Each row of a before or after table is a point. One or more steps were done to the points. Then noise was added and the rows were shuffled. The steps act on how far a point lies along the listed directions, d1 being the first. Write out the steps. A step turns or swaps two directions, mirrors them in a line or flattens them onto one, adds a multiple of one to another, or multiplies one. Angles are multiples of 10 degrees, from the lower direction toward the higher: turns from -170 to 170, lines from 10 to 170 but not 90. Use the fewest steps. Two steps may share a direction if one is a turn and the other turns, adds or multiplies; they go together, in the order done. Otherwise the lowest direction goes first.
In the rows, zero is written as 128.

Directions:
(1): [164 163 153]
(2): [116 104 177]
(3): [ 87 165 136]
Before (8 x 3):
[[183 126 128]
 [128 133  88]
 [118 110  86]
 [115 133  65]
 [ 90 132 132]
 [119 155 155]
 [163 131 151]
 [150 109 124]]
After (8 x 3):
[[143  83 146]
 [118 179  24]
 [174 162 130]
 [100  99 129]
 [135 156 140]
 [102 166  80]
 [134 165  59]
 [158 127 161]]
Steps: mirror d1 and d3 in the line at 150 degrees; multiply d2 by 2

Directions:
(1): [146 161 150 117 111  65]
(2): [110 150 180 163 167 135]
(3): [105 173 141 108  85 165]
Before (9 x 6):
[[139 119 121 160 151 100]
 [148  84  96  94 143 112]
 [134 122 126 123 143 124]
 [126 135 123 137 158 111]
 [142 110 133 114 134  90]
 [106 149 123 105 101 156]
 [123  98 130 147 153 119]
 [ 93 229 143  65  18 156]
 [143 112 141 118 153  93]]
After (9 x 6):
[[104 143 131 155 131 168]
 [171  80 144 172 218   8]
 [126 121  97  68  96 158]
 [104 134 129 120 103 152]
 [147 119 113 110 126  75]
 [105 124 154 130 157 173]
 [106 114 147 134 149 166]
 [109 145 128 136 148 148]
 [125 133 128 117 130 141]]
Steps: add 1.5 times d1 to d2; turn d1 and d3 by -140 degrees

Directions:
(1): [153 118 118 157 183 139 201 142 119  94 131]
(2): [129 166 117 105 172 138 105 125 198 110 168]
(3): [100 149  75 123 144 166 150 129 120 200 123]
(4): [187 116 159 103 161 176 101  96 103 148 119]
(5): [140  66 130 183 141 123 105 145 173 167 131]
(6): [190 116  98  89  84 108 165 125 162 145 129]
Before (12 x 11):
[[110 157 145 141 149 141  88 118 104 130 135]
 [152 125  85  76  72  76 101 131 187 120 138]
 [140 179  89  89 193 171 144 133 165 121 174]
 [120  96 108 108  46 115 155 129  99 180 100]
 [142 145 127  66  81  87  74 110 172 137 161]
 [171 123 108 128 184 139 150 153 146 118 138]
 [153 144 139  74  94 113  90 112 182 137 124]
 [163 132 134  77  44 137 162 123  66 148 109]
 [136 134 123 114 156 150 132 126 142 136 145]
 [118 122 109 137  69  88 205 154  84 107 107]
 [145 148  47 106  51 104 223 139 123 186  94]
 [133 123 149 123  82  79  98 140 121 130 132]]
After (12 x 11):
[[138 202 102  57 130 161 155 124 149 118 168]
 [ 99 194  87  81 126 134 136 135 166 135 156]
 [170  96 183 123 102 112 131 129  62  65 117]
 [137 126 126 107  80 106 162 130 115 134  94]
 [166 203 102  54  87  85 141 119 206  80 153]
 [134 119  72  89  51  80 151 137 120 131 107]
 [121 165  94  73 122 125 135 129 206 121 166]
 [150 109 153 126 125 127 134 127 112 113 128]
 [123 123 110 106  64  79 158 130  96 140 124]
 [108 150  95 123 115 110 136 147 129 172 141]
 [183  98 139 123 136 125 130 142 102 121 112]
 [112 137 150 166 151 131 105 132 101 120 131]]
Steps: flatten d1 and d4 onto the line at 60 degrees; turn d2 and d3 by -150 degrees; turn d5 and d6 by 20 degrees

Directions:
(1): [117  68  82  87 110 123 135 130 152 142 166 139 185 162]
(2): [118 112 157 142 150 104 212 158 151 118 155 148 138  79]
(3): [140  93 133 146 135 152  86  76 111 120 163 136 151  53]
(4): [213 123 157 140  97 130 145 106 160 109 162  93 117 156]
(5): [117 106 164 102 178 188 108 155 139 126 171 144  84 155]
Before (10 x 14):
[[132  88 213 131 205 218 111 140 136 135 189 161  56 102]
 [143 116 130 128 103  87 202 170 146 129 136 125 135 144]
 [127 124 106 141 121 109 161 118 136 126 140 147 151  80]
 [167 125 158 137 123 100 130 146 109 120 122  97 114 127]
 [127 125 151  93 152 159  95 118 119 147 140 132 115 167]
 [128  91 113  77 141 213  55 125 124 134 166 138 106 190]
 [168 135 164 137 111 119 160  90 148 104 156 123 130  93]
 [ 87 107 115 106 163 210  35 119  94 133 134 160  61 173]
 [136 149 132 158  87 104 140 128 141 115 101 112 137 113]
 [124 136 138 131 121 141 167 134 137 117 122 127  99 116]]
After (10 x 14):
[[116 127 105 136  83 100 144 137 148 125 109 121 162 132]
 [160 130 155 113 147 220  48 111 112 116 152 121  65 161]
 [106 118 116 111 117 137 173 145 144 127 128 136 120 135]
 [148 145 142 131 102  77 221 192 151 129 113 114 109 174]
 [147  88 130 114 108 123 149  81 149 115 183 139 174  85]
 [ 97 111 125 117 166 214  28 108  88 129 135 158  54 156]
 [140  92 121 106 118  95 134 157 118 133 137 112 151 149]
 [107  28 173 108 203 226  91 122 137 146 225 183 112  81]
 [140 129 121 157 124 116 151 103 129 118 141 143 141  56]
 [131 133 157  98 153 159  96 118 117 145 136 130 107 166]]
Steps: mirror d1 and d4 in the line at 70 degrees; multiply d3 by 2

Directions:
(1): [105  96 105 107 174 155 151 102 128 112 115 127 184 186 176 144 190 109
 141 135 132 158  70 146]
(2): [ 92 119  52 120 126  92 115  68 153 157 117 133 158  69  80 115 145 105
 114 105 114  86 107 149]
(3): [172 125  71 124 149 182 117 145 185 129 194 107 160 147 116 137  69 125
 149 156 112 119 144 163]
(4): [154 119 139 122 141 165  64 138 152 100 142 148 117  71 158 177 176 162
  52 120 131 120 117 148]
Before (12 x 24):
[[ 82 132 149 126 106  71 163 109  99 135  65 128 144 120  91 105 155  96
  153  94 138 133 120 101]
 [168 139 179 146  68  83 116 162 136 135 153 119  76 120  88  97  68 158
  127 139 124 122 180 120]
 [138 154 135 133  88  76  96 113 133 125 100 149  91  53  85  97 137 137
   71 114 127 121 135 120]
 [ 97 158 185 121 136 109 204 133  73 160  84 103 138 249 185  89 148  99
  191 138 140 185 111  76]
 [ 75 128 187 123 126 102 148 113  49  96  64 134 111 157 170 121 222 125
  132 106 151 173  86 116]
 [159 118  94 137 133 156 104 122 158 123 141 137 141  95 152 158 139 146
   90 124  90 122 111 154]
 [148  98  60 104 184 180  92 129 163  90 174 135 163 113 168 176 141 139
  118 153 151 129 104 190]
 [114 135 122 127  99  80 111 119 142 138 119 133 119  65  90 123 148 141
   92 119 134  98 135 116]
 [ 92 132 176 106 105  63 154 100  88 115  61 145 111 113 141 118 186 110
  131 103 137 145 117  89]
 [126 125 149 128 129 110 141 105  95 141  91 139 110 101 111 123 107 142
   92 113 116 127 128 113]
 [126 161 224 147  73  64 109 170  76 119  94 160  38  63 102  93 103 151
   89 101 161 128 192  69]
 [188 170 158 146 102 115 131 186 127 158 156 120  56 122  63 109  33 136
  147 146 136 113 207 109]]
After (12 x 24):
[[133 123 162 133  85  71 121 123 128 130 123 129 102 121 104 102 130 146
  120 125 128 128 137 128]
 [173 140 197 111 126 151 149 179 122  87 136 119 105 182 177 144 116 132
  154 149 136 173 156 102]
 [108 162 195 125 126 104 162 136  81 153  81 119 110 187 179 107 165 121
  141 125 140 165 119  78]
 [163 135 167 128 128 167 147 182 135 104 138 111 138 174 128 139  98 124
  165 139 138 159 152 118]
 [140 140 207 133 131 162 141 175  74  80 124 119  95 192 180 133 150 150
  151 140 149 184 132 119]
 [187 150 140 128 121 149 118 162 154 103 152 122 115 142 125 111  94 142
  115 155 125 159 144 136]
 [144 123  90 140 121 132 125 112 148 138 129 134 139 101 137 140 127 135
  106 120  88 119 114 145]
 [103 107  52 111 155 109 104  94 138 120 133 142 150  75 123 139 144 121
  121 125 151 107 107 171]
 [159 125 154 124 148 152 145 134 109 124 123 126 117 139 133 135  84 147
  109 140 115 147 136 121]
 [161 133 129 126 125 149 126 167 160 117 169 113 137 142 121 137 101 144
  132 156 134 130 148 130]
 [122 142 132 127 117  79 132 116 109 162  93 139  89  94  74 114 135 118
  118 115 142 108 144 116]
 [149 143 216 139 113 127 127 191  90  96 122 148  77 142 150 116 103 150
  116 134 162 162 173  87]]
Steps: multiply d1 by 0.4; swap d2 and d3; multiply d4 by 0.4
